Each row of a before or after table is a point. The points were changed in one or more steps. Then noise was added and the rows were shuffled. The steps act on how far a point lies along the listed directions, d1 being the first. What was done? A step turns or swaps two directions, mirrors them in a line or flattens them onto one, adds a multiple of one to another, or multiplies one. Angles are multiples of 10 degrees, from the lower direction toward the higher: turns from -170 to 170, lines from 10 to 170 but not 90. Use the fewest steps. Two steps may share a direction if one is a turn and the other turns, adds or multiplies; they go together, in the order done. Otherwise the lowest direction goes first.

Directions:
(1): [5.7 2.4 0.7]
(2): [ 1.8 -2.9 -5.3]
(3): [ 1.7 -5.0  3.4]
Before (14 x 3):
[[ 1.8 -0.6  0.6]
 [ 4.4 -1.9 -3.7]
 [ 3.4 -1.9 -2.2]
 [-0.3  2.3 -0.2]
 [ 1.3  0.7  1.2]
 [-1.7 -3.0  1.8]
 [-2.4  2.2 -0.9]
 [ 0.6 -1.4 -4.7]
 [-0.6 -3.8  2.7]
 [-1.9 -3.0  0.7]
 [-0.5  0.0  0.4]
 [-1.9 -0.7  2.2]
 [-0.7 -5.9 -1.9]
 [ 0.7  0.8  1.1]]
After (14 x 3):
[[  4.5   0.4   0.6]
 [ -4.2  -4.9   2.8]
 [ -6.9  -5.4   0.0]
 [  1.2  -4.1  -8.8]
 [ -1.5  -0.4   0.9]
 [  0.6   3.4   0.7]
 [ 11.0  -2.0  -7.5]
 [ -5.5 -10.2  -5.8]
 [ -6.6  -5.0   1.8]
 [ -5.7  -1.2   3.6]
 [  2.2   2.0   2.3]
 [  8.7  -1.8  -4.9]
 [ -5.3   1.5  -0.3]
 [  4.0   2.4   2.1]]
Steps: multiply d1 by 3; multiply d2 by 2

Directions:
(1): [ 1.8  7.0 -0.1  0.0]
(2): [ 2.0 -0.4  6.2 -3.1]
Before (13 x 4):
[[-1.1  3.9 -6.9  1.7]
 [ 0.4 -1.7 -0.6 -3.0]
 [ 4.9 12.7  2.3 -0.5]
 [ 0.4 -1.3  1.7 -2.1]
 [-1.6 -4.7 -0.2  1.3]
 [ 2.7 -8.8  1.6 -1.6]
 [-0.2 -6.7  0.3  1.5]
 [ 4.8  3.9  2.0  1.3]
 [ 1.8 -0.8  1.5 -1.0]
 [-0.9 -9.5  3.7 -0.9]
 [ 2.7  9.5 -1.0  1.8]
 [-2.8 -2.1 -8.2  2.6]
 [-2.1 -3.8 -9.1  3.8]]
After (13 x 4):
[[ 2.1 -0.2  5.6 -5.0]
 [ 1.5 -0.2  0.4  1.8]
 [-0.2  0.5 -2.7  1.8]
 [-0.4  0.3 -2.9  2.5]
 [ 4.3 -0.8  7.9 -4.6]
 [ 1.1 -0.3  1.8  0.8]
 [ 0.1  0.2 -2.7 -1.9]
 [ 2.6 -0.3 -4.6  1.0]
 [-0.8 -0.1 -2.7  0.3]
 [ 0.0  0.2  0.9  1.0]
 [ 2.3 -0.5 -1.7  3.3]
 [ 0.5 -0.1 -2.4  0.7]
 [ 2.4 -0.4  7.0 -4.6]]
Steps: multiply d1 by 0; multiply d2 by -1

Directions:
(1): [-0.3 -0.2  0.2  0.0  3.8 -0.9  0.1  9.5]
(2): [-6.2  1.8  6.1 -2.3  2.6 -1.3  3.2 -1.5]
(3): [ 0.4 -0.7 -2.0 -6.5 -4.1  2.8  5.5  1.8]
(4): [ 2.2 -3.9 -1.6 -2.5  2.0 -8.1  1.9 -1.6]
(5): [ 1.3 -2.9 -1.9  0.6  7.1  4.9  3.2 -2.4]
(6): [-2.0 -7.6  2.6 -2.8 -0.9  2.0 -4.9  0.3]
Before (13 x 8):
[[  2.1   0.6  -3.9   2.7   0.8  -5.6  -4.2   3.0]
 [ -0.8   3.9  -1.4  -1.1  -1.2  -2.2   4.5   3.9]
 [  0.3   4.1   3.6   2.3   2.5  -3.0   0.1   3.8]
 [ -2.7   1.2   0.8   1.3  -0.6  -1.5  -0.9  -2.8]
 [  3.4   1.6  -2.5   3.7   3.6   1.3  -1.2   2.6]
 [ -2.3  -1.1   0.1   2.6   0.5  -3.1  -3.9  -0.3]
 [ -1.1   0.0  -0.9  -1.7  -2.3  -1.0  -0.3   0.0]
 [ -1.0   1.3   2.5   1.4   5.0  -5.5  -0.1   2.9]
 [  0.4   4.2  -2.0  -2.9  -2.5   6.2   5.5   7.5]
 [ -1.6   1.6   0.3   0.0   3.3  -4.0   2.5  -1.6]
 [  0.4  -1.9  -0.3  -3.0   2.5   1.2   3.0   4.7]
 [  2.8   3.3  -0.2   2.3  -0.3  -3.0   0.2 -12.0]
 [  6.4   3.0  -6.6   2.0  -5.9  -2.8  -3.7 -11.7]]
After (13 x 8):
[[ 2.3  1.7 -2.7 -1.2  3.7  1.3  6.5  1.6]
 [ 5.4 11.7 -8.1  1.3 -0.2  6.2 13.0  1.5]
 [-0.8 -2.3 -0.7  0.6 -2.1 -2.2 -3.8 -1.1]
 [ 3.6 -3.2  0.3  1.8  3.5  1.1 -1.3 -3.8]
 [-7.1  8.5  7.2 -1.9 -6.5 -5.4 -4.6 -0.9]
 [-3.8 -7.1  2.0  0.9  0.8  0.0 -6.5 -3.0]
 [-1.0  2.0  4.6 -0.2 -4.4 -8.4 -6.3  1.5]
 [-5.6 -2.6  3.7 -0.2  4.3  1.3 -2.4 -5.4]
 [-0.7  1.8 -1.5 -0.9 -1.5 -0.3  1.5 -1.6]
 [ 2.8  5.6 -5.5  1.1  0.7 -0.5  8.5 -2.8]
 [ 0.6 -1.5 -2.1 -0.2  2.0 -4.6  0.4 -0.7]
 [ 1.3 -6.5  0.5  0.5  5.7 -1.7 -2.7 -3.4]
 [-2.0  0.0  3.0  1.7  4.7  3.6 -1.8  1.2]]
Steps: swap d1 and d5; mirror d2 and d4 in the line at 70 degrees; add -1.5 times d3 to d6

Directions:
(1): [ 2.6  2.2 -0.3 -2.7  4.3  7.3 -3.4  5.1  1.0 -2.2  3.2]
(2): [ 1.2 -1.9  0.1  0.3  0.4 -2.5 -6.5 -5.2  4.1 -6.8  1.1]
(3): [ 4.9  1.2 -4.1 -0.7 -3.4  4.2  2.4 -5.1 -5.5 -3.2 -0.5]
(4): [-2.2 -0.7  4.8 -1.7  2.9  5.0  4.9 -4.3  3.9 -1.5 -4.4]
Before (8 x 11):
[[-4.7 -1.6  0.0  2.0  1.8 -7.7 -3.3  3.4  3.6  1.1 -0.2]
 [-2.2  0.6  0.7  1.0  2.6 -3.3  0.6  8.0  2.3  1.1  3.7]
 [ 1.0  0.0  2.7 -2.7  2.4  6.0  5.0  0.7  0.7  0.8 -2.9]
 [-2.1 -0.4  0.7 -0.4 -1.5 -2.9  1.0 -4.2 -0.1  0.8 -0.4]
 [ 2.4  3.5  1.2 -4.9  2.7 10.6  3.5 -1.0  3.2 -4.5 -2.5]
 [-4.5  0.1  5.8 -2.7  2.4  9.2 10.7  0.1  2.7  5.8 -4.8]
 [ 3.2  1.4  1.7 -3.8  5.5 11.3  0.9 -2.0  2.3 -5.0 -0.3]
 [-0.5 -1.1 -1.2  0.4 -0.5  0.7  1.6 -0.2 -3.2  2.6 -1.4]]
After (8 x 11):
[[ -7.1  -3.1   1.5   3.6  -4.7 -11.0   3.0   1.3   0.8  10.1  -1.2]
 [ -1.9  -2.0   1.6   1.7  -3.3  -2.6   8.4  -8.8  -1.5   2.1  -5.6]
 [ -2.6  -0.8   3.5  -0.1   4.4  -1.5  -0.1   2.1   6.6  -3.9   1.6]
 [ -1.0  -0.8  -0.5  -0.1   1.0   0.9  -0.3   2.7  -1.7   3.0  -0.2]
 [  0.6   1.0  -2.3  -0.7  -1.2  -1.4  -2.8   0.2  -2.2   0.5   3.5]
 [ -2.2   0.5   0.2   0.6  -5.4  -4.3   8.8  -5.3  -0.6   2.6  -6.3]
 [ -0.5  -0.9  -1.2   0.2   3.5  -1.7  -7.4   1.3   4.6  -5.5   1.4]
 [ -1.9  -2.2   1.7   0.9  -1.8  -5.2   4.4  -0.1  -0.4   4.1  -3.3]]
Steps: turn d1 and d4 by 110 degrees; turn d2 and d3 by 50 degrees

Directions:
(1): [ 2.0  2.5  1.5  9.9 -3.1 -1.7 -3.1  2.8 -3.2 -0.9  5.3 -0.5 -2.1  0.2]
(2): [-0.9  1.4 -0.8  1.3 -4.6  5.3  4.0  1.1  3.0 -4.2  0.9  1.1  4.6  7.9]
(3): [ 1.7  4.1  3.8  3.6  5.5  5.0  1.6  4.1  1.7  0.7 -7.0 -1.2 -2.9  0.1]
Before (12 x 14):
[[  2.2   1.9   0.5  -0.7   2.2  -0.5  -0.2   1.4  -1.2   0.6  -3.3  -0.3
   -1.1  -3.5]
 [ -1.8  -5.6  -3.2   1.0  -2.7  -8.2  -5.0  -5.5  -6.8   3.5   7.4   1.6
   -2.5  -4.6]
 [ -2.8  -5.5  -2.0  -8.8   0.3  -7.0  -1.5  -4.0  -2.8   2.6   1.7   0.9
   -0.8  -4.7]
 [ -0.6   2.3   1.3   5.0   5.4  -0.1  -1.0   3.1  -3.9  -1.5  -0.3  -0.5
   -0.1   0.6]
 [ -3.3  -4.3  -3.5  -5.9  -6.7   0.5   1.7  -5.8   1.6  -2.0   3.8  -0.4
    5.1   2.5]
 [ -1.8  -2.3  -4.3  -0.3  -9.5   1.8   1.3   0.1   1.0  -3.3   6.8   2.6
    3.4   6.5]
 [ -1.3   2.3   0.2   6.1  -2.7   2.7  -1.4   3.7  -2.1   0.1   1.1   4.0
   -1.6   0.1]
 [ -4.2  -3.3  -4.3  -0.3 -11.3  -3.5   0.7  -4.7  -0.7  -0.5  11.3   0.7
    6.6   4.6]
 [  2.0   0.9   5.3   1.4   6.2   2.4   1.7   2.2   0.3   3.2  -7.2  -1.0
   -2.7  -3.9]
 [ -4.1  -5.6  -2.6 -10.6  -0.2  -3.4   0.1  -8.3  -1.8  -0.2   0.1   0.1
    3.6  -0.2]
 [  2.2   4.1   2.1   6.9   4.6   6.0   3.7   3.8   2.8  -1.6  -5.5  -2.7
   -2.5   2.1]
 [ -1.5   0.4   0.9   5.6  -3.6  -1.9  -1.2  -2.1  -1.0  -0.5   3.9   1.1
   -2.6   0.8]]
After (12 x 14):
[[-2.2 -3.8 -2.8 -2.3 -6.7 -1.2 -0.7 -5.0 -0.7 -1.5  5.5 -0.9  3.0  0.8]
 [-4.3 -4.6 -4.1 -3.6 -8.9 -5.2  0.1 -5.8 -1.2  1.4  9.7  0.3  5.1  1.4]
 [-2.4 -0.9  0.1  0.2 -1.4 -1.2  0.3 -3.9  0.7  0.1  1.1  1.2 -2.0  0.4]
 [-2.5 -6.8 -3.5 -3.1 -0.3 -9.3 -5.0 -7.0 -6.6  5.3  5.0  1.6 -3.0 -7.2]
 [-1.7 -4.7 -1.2 -4.2  0.0 -9.0 -3.7 -2.9 -5.0  3.2  4.2  0.5 -3.0 -6.2]
 [-1.1  1.6  0.7  1.5  6.1  1.2  0.3  2.3 -2.3 -1.6 -2.1 -0.2  1.0  1.5]
 [ 1.6  4.0  1.7  5.8  3.6  7.8  5.3  3.5  4.3 -2.8 -6.1 -2.2 -1.0  4.2]
 [-2.0 -3.4 -4.1 -2.2 -8.0  0.9  1.1 -0.9  0.7 -2.4  5.9  2.3  2.8  4.4]
 [ 2.3  2.0  0.3  0.2  1.8 -0.4  0.1  1.7 -1.1  0.0 -3.1 -0.5 -1.0 -2.7]
 [-2.3  1.1 -0.4  1.3 -1.2  3.6  0.7  2.4 -0.3  0.2 -1.4  4.2 -0.4  0.7]
 [ 2.3  1.7  5.5  3.3  4.6  3.3  2.0  3.0  0.4  2.0 -5.8 -0.7 -2.0 -1.8]
 [-1.9 -4.1 -1.3 -3.0 -1.6 -5.9 -3.5 -6.5 -5.2  0.1  4.4 -0.2  0.9 -1.7]]
Steps: multiply d1 by 0; add 0.3 times d3 to d2

Directions:
(1): [ 1.0 -4.2  4.6 -2.9  1.9  4.2 -3.1  0.7  2.5  2.3  0.6 -6.3 -2.4 -5.5
  1.9 -4.4  2.4 -6.4]
(2): [-3.0 -1.2 -1.1 -1.1  0.4  0.4  8.6 -7.0 -1.3  2.2 -4.3 -6.1  3.8 -1.3
  1.5 -2.5  1.0  3.5]
(3): [ 0.6  3.1  4.1 -2.4 -2.0 -0.7  0.1 -1.9  7.0 -4.0 -3.5  1.2  7.1 -4.0
 -3.7  2.9 -4.3 -3.3]
Before (8 x 18):
[[  1.7   1.4   2.7  -2.3  -2.0   0.8   0.9  -0.9   5.1  -4.7  -2.9   2.7
    3.3  -2.3  -4.1   3.7  -5.3   0.3]
 [ -1.3   2.7  -2.0   3.4  -2.4  -5.3   0.7   1.9   0.1  -4.7  -1.2   6.3
    2.9   2.5  -1.2   5.2  -3.1   1.9]
 [ -1.6   0.0  -0.2  -2.2  -1.5  -1.7   2.6  -3.2   2.1   0.2  -4.7  -2.4
    3.0  -3.6   1.1  -0.6  -0.9   3.6]
 [ -6.2  -4.8  -8.4   0.1   2.4   0.0   7.8  -4.4  -6.8   5.0   0.2  -4.2
   -2.2   3.7   6.3  -4.2   3.9   8.2]
 [ -0.4   1.6  -1.4  -0.5  -0.8   0.1  -5.3   3.4  -0.7  -2.0   3.0   5.9
   -2.0   1.3  -4.0   2.6  -2.2   0.3]
 [ -1.6  -2.4  -0.4  -0.1   3.5   1.0  -6.8   5.5  -1.1   0.7   6.0   2.9
   -2.7   3.4   1.2  -1.7   0.8  -1.2]
 [ -1.3   3.9   2.0  -0.3   0.1  -0.3   5.5  -4.2   5.2  -2.6  -7.6  -1.3
    9.8  -3.4  -2.8  -1.1  -3.0  -1.6]
 [  1.6  -2.7  -5.0   4.4   1.1  -2.6  -5.0   6.6  -7.0   0.3   2.1   5.0
  -10.4   7.7   0.0  -1.7   3.9   2.2]]
After (8 x 18):
[[ 0.4  0.9  2.1 -2.7 -2.0 -1.6 -2.6  0.2  5.0 -2.0 -3.4  0.3  2.7 -4.5
  -0.6  0.9 -2.3  0.1]
 [ 2.5  3.3  5.0  0.0  0.6  1.3 -5.5  4.5  7.2 -3.9 -2.0  2.4  4.1 -4.2
  -3.4 -0.6 -2.6 -8.2]
 [-4.2 -3.3 -3.6  0.4  3.9  0.4  0.9  0.3 -4.5  3.2  3.6 -1.1 -1.4  4.7
   3.1 -3.6  2.1  4.1]
 [ 0.2  1.3 -1.8  3.9 -1.3 -4.3 -3.6  5.6 -0.8 -3.9  1.8  7.1 -1.4  3.1
  -0.4  4.5 -1.7 -0.3]
 [-1.5 -0.5 -3.7  0.4  0.4  0.8 -3.3  2.6 -4.7  0.7  3.4  3.5 -5.1  3.1
  -1.4  0.2  0.9  2.6]
 [ 3.6 -1.1  2.9 -1.3 -0.5  2.9 -5.9  4.9  3.0 -3.0  2.1  3.4 -4.2 -1.2
  -2.2  1.9 -2.5 -2.6]
 [-5.8  2.0 -4.1 -2.6 -1.6 -3.0 10.0 -8.5  3.0 -2.2 -5.8  0.1 10.7 -0.2
  -0.2  2.4 -3.8  6.1]
 [-2.0 -1.8 -7.7  4.3  0.5 -4.3  5.9 -1.8 -8.5  1.1 -3.5  1.4 -4.1  8.2
   0.5 -1.9  3.2  8.5]]
Steps: turn d1 and d3 by -30 degrees; turn d2 and d3 by 70 degrees
